Each row of a before or after table is a point. The points were changed in one or more steps. Then noise was added and the rows were shuffled. The steps act on how far a point lies along the listed directions, d1 being the first. Write out the steps. A step turns or swaps two directions, mirrors them in a line or flattens them onto one, adds a multiple of one to another, or multiplies one. Angles are multiples of 10 degrees, from the lower direction toward the higher: turns from -170 to 170, lines from 10 to 170 but not 90. Use the fewest steps. Two steps may share a direction if one is a turn and the other turns, adds or multiplies; they go together, in the order done. Otherwise the lowest direction goes first.
In the rows, zero is written as 128.

Directions:
(1): [155  63 147]
(2): [ 64  97 113]
(3): [149 116  59]
Before, 11 rows:
[[ 96  96 139]
 [ 93 118 133]
 [150 202 197]
 [134 131 186]
 [ 71 174 122]
 [131 149 196]
 [107 139 126]
 [ 93 192  89]
 [131  77 110]
 [ 72  91 168]
 [103 111 125]]
After, 11 rows:
[[118  86 149]
 [107 168 235]
 [ 96 107 139]
 [112 131 131]
 [ 90  89 202]
 [ 49 144 140]
 [ 69 151  79]
 [111 101 131]
 [164  79  99]
 [105 215 225]
 [124 144 220]]
Steps: turn d1 and d2 by -30 degrees; multiply d3 by 1.6

Directions:
(1): [ 82  79  80  73 146 148]
(2): [ 71 181 119 158 128 188]
(3): [129 164 139  64  57 130]
(4): [186  98 118 136 108 204]
Before (11 x 6):
[[223 161 145 173 121 149]
 [178  92 143 128 135 120]
 [141  72  75  58 116 178]
 [ 61 112  79 111 146 200]
 [225  64 157 186 162  64]
 [ 83 101 112 122 162 123]
 [144 154 136 171 114 124]
 [178 121 150 149 128 138]
 [127  54  84  99 137 136]
 [161  94 142 121 122 162]
 [144 133 123 182 133 193]]
After, 11 rows:
[[166 106 122  43  76 120]
 [135 109 113 178 148 141]
 [117 175 156 128  97 127]
 [169 111 174 187 165   6]
 [202  78 115 166 196 110]
 [165  97 151 142 163 110]
 [149 159 139  95  59 202]
 [192 105 140 166 119 164]
 [149 106 156 119 143  75]
 [157  94 151 106 127 120]
 [144 138 143  91  62  89]]
Steps: swap d1 and d3; turn d2 and d4 by 50 degrees

Directions:
(1): [197 128 153 201 144  88 205 127 140 123 100]
(2): [179  98  97 147 172 125  40 129 145  82  78]
(3): [ 89 118  69 210 131 131 125  96 157 105 199]
(4): [137  45  83  63 121  99 180 131 160  90 140]
Before, 8 rows:
[[173 137 143 163 140 120  95 134 103 120  95]
 [163 106 127  80 116 110 178 153 136 108 110]
 [150 136 172 193 131 124 171 122 134 137 124]
 [ 92 173 135  95 150 150  32 134  93 133 125]
 [ 79 154  88 202 134 150  61  85 149 107 169]
 [ 75 148 120 108 125 159  52 122 121 152 118]
 [117  79  81  42 136 125 131 143 123  96 142]
 [ 65 136  77 176 130 124  76  97 134  95 189]]
After:
[[149 135 181  79 127  93 217 151 105 139 114]
 [ 95 138 153  20 108 126  96 143  98 125 109]
 [113  97 101 128 103 109 170 119 123 116 173]
 [ 78 135 149   5  90 142 124 128 114 144 123]
 [137 127 173  84 109 114 188 139 124 162  78]
 [193 111 120 118 176 119  99 150 114  93  72]
 [161 126  99 188 143 125 100 135 152  92 119]
 [ 70 126 122 157 121 156 113 112 139 133 181]]
Steps: turn d1 and d3 by 110 degrees; swap d2 and d4

Directions:
(1): [109  33 123  91 177 165 112  94 145 111 102  74  65 154]
(2): [202 130  54 149 118 131 182  96 144 134 107  46 165 106]
(3): [155  46 130 129  46  87  68 166 129 136  79 133 157 112]
(4): [ 85 132 158 166 136  86 182 137 196 202  61 126  96 119]
(5): [ 94 119 158  80 159  44 153 118  43 139 126  77 159 102]
Before (13 x 14):
[[ 98 105 158 160  73 109  85 149 143 144 110 186  98 132]
 [165 140 111 140  96 112  99 182 147 126 147 159 149 158]
 [ 82 124 171 136  87  39 164 168 128 171  68 150 126  98]
 [151  81  95 100 146 175 113 107 117  87 128 103 108 116]
 [117 161 132 167  90  34 190 133 146 200  92 127 126  88]
 [177  50  99  89 100 153  82 127  73  66 135  98 146 136]
 [ 91 155 172 171  98  43 189 162 142 207  61 122 156 103]
 [142  49  94 105 112 142 105 114  96  91 109  82 121 151]
 [119 123 151 139 124 155 102 150 115 127 114 138 118 156]
 [ 96 158 155 126 140 129 122 144 158 163 107 164 121 145]
 [124  86 151 155 113  73 155 143 162 209  57  70 129  96]
 [119  95 163 112 113 130 112 120 100  93 129 129 120 136]
 [ 63 189 182 135 129  30 178 190 113 205  79 150 130  89]]
After (13 x 14):
[[106  84 130  96 140 216  82 125 141  57 153 171  49 172]
 [135 176  91 190 115 125 210 119 178 165  90 111 125 134]
 [197  63  43 107 123 188 107  74 128  77 157  70  87 140]
 [133 174 122 109 163 119 130 152 107 110 185 137 137 162]
 [185  79  67 143 167 218 149  81 186 129 116  29  88 138]
 [112  47 134  71 133 223   7 167 114  58 151 177  54 171]
 [ 69 106 181  70 160 135  64 142 102 121 134 168 106 163]
 [ 79 147 186 127 148 137 107 154  97 135 124 162 108 159]
 [159  54  89 106 143 234  84 100 130  63 143  86  95 175]
 [ 89 148 192 147 110 132 128 140 140 119 129 188 101 141]
 [155 221 111 197 111 127 216 137 172 164 115 145 146 117]
 [140 160 110 160 125  99 195 128 160 167  84 111 139  80]
 [ 24 144 200 105 174 152  81 122  91 101 186 210  46 167]]
Steps: mirror d1 and d4 in the line at 40 degrees; multiply d2 by 2.5; turn d3 and d5 by -150 degrees

Directions:
(1): [ 82  19 130 192 115  86  98 166 205 157 133 103 187 130 121 127 121 156
 140 167  94 165 146 188]
(2): [173 110 197  68 165  87 191 164 130  82 154 195 121 140  44  92  96 170
 142 180  95 151 122 129]
(3): [111 144  97 163  70 139 144 130 136  64 132 170 194 120  63 109  95  99
  12  84 107  84 161 141]
(4): [127 160 100 177 178 113 115 155 104 145 228 188 100 173 167 107  99 140
 105  79 157 166  86 213]
(5): [157 121 117 104 132 222 132 184 131 101 193 124 133  65 148 162 199 159
 137  85  41 162 166 137]
Before:
[[150 155  92 118 128 187 143 148 115  72 184 157 142  86 130 128 159 144
   71  68  90 147 155 144]
 [124 150  85 163 130 177 120 142 111 114 180 145 151 100 127 160 145 134
   81  89  97 143 161 169]
 [165 122 174  69 171 159 145 165 123 139 178 154 104 123 155 127 155 160
  199 151 100 178 110 127]
 [115 133 142 129 164  92 119 118 126 161 139 140  85 164 128 118 113 149
  181 169 166 163  94 146]
 [156 180 145  74 111 141 162 113 112  87 101 138 121 105  77 137 116 104
  109 152 142  95 131  57]
 [132  90 175 109 109 113 154 162 149 124 106 156 128 113  95 148 111 156
  158 160  98 151 142 115]
 [120 100 108 143 112 120  93 119 136 178  76  87 115 119 146 150 126 112
  155 146 137 117 116 110]
 [ 97 108 114 162 106  96 114 122 147 148 123 107 154 152 132 133 118 136
  112 126 139 117 140 149]]
After (8 x 24):
[[115 198 107 140 115  95 117  55  87 147  90 122 105 182 150 128  95  93
   99 106 211  70 110 102]
 [100  53 104 184 125 114 106 162 183 117 178 144 184 108 132 114 132 162
   83 121  88 181 148 198]
 [141 164 147  84 144 137 150 117 108 105 123 154  98 137  87 119 126 139
  143 155 140 126 126 104]
 [144  66 202  93 139 100 162 167 166 110 135 166 162 131  73  93 107 166
  177 206  86 165 129 132]
 [ 77 125  82 218 126 105  95 106 138 157 144 127 167 144 134 146  97 120
   87 124 147 137 146 194]
 [150 125 209  79 132  54 192 129 118 122  79 191  96 155  59 110  60 146
  163 199 145 132  98  92]
 [123 151  90 132 101 149  88  90  97 180  61  75  93 120 169 161 134  80
  143 119 168  85 108  84]
 [167  76 155  82 145 211 141 235 171  87 227 133 143  43 102 173 194 186
  159 146   4 196 171 137]]
Steps: multiply d1 by 2.5; turn d1 and d5 by -110 degrees; multiply d2 by 2; flatten d3 and d4 onto the line at 50 degrees
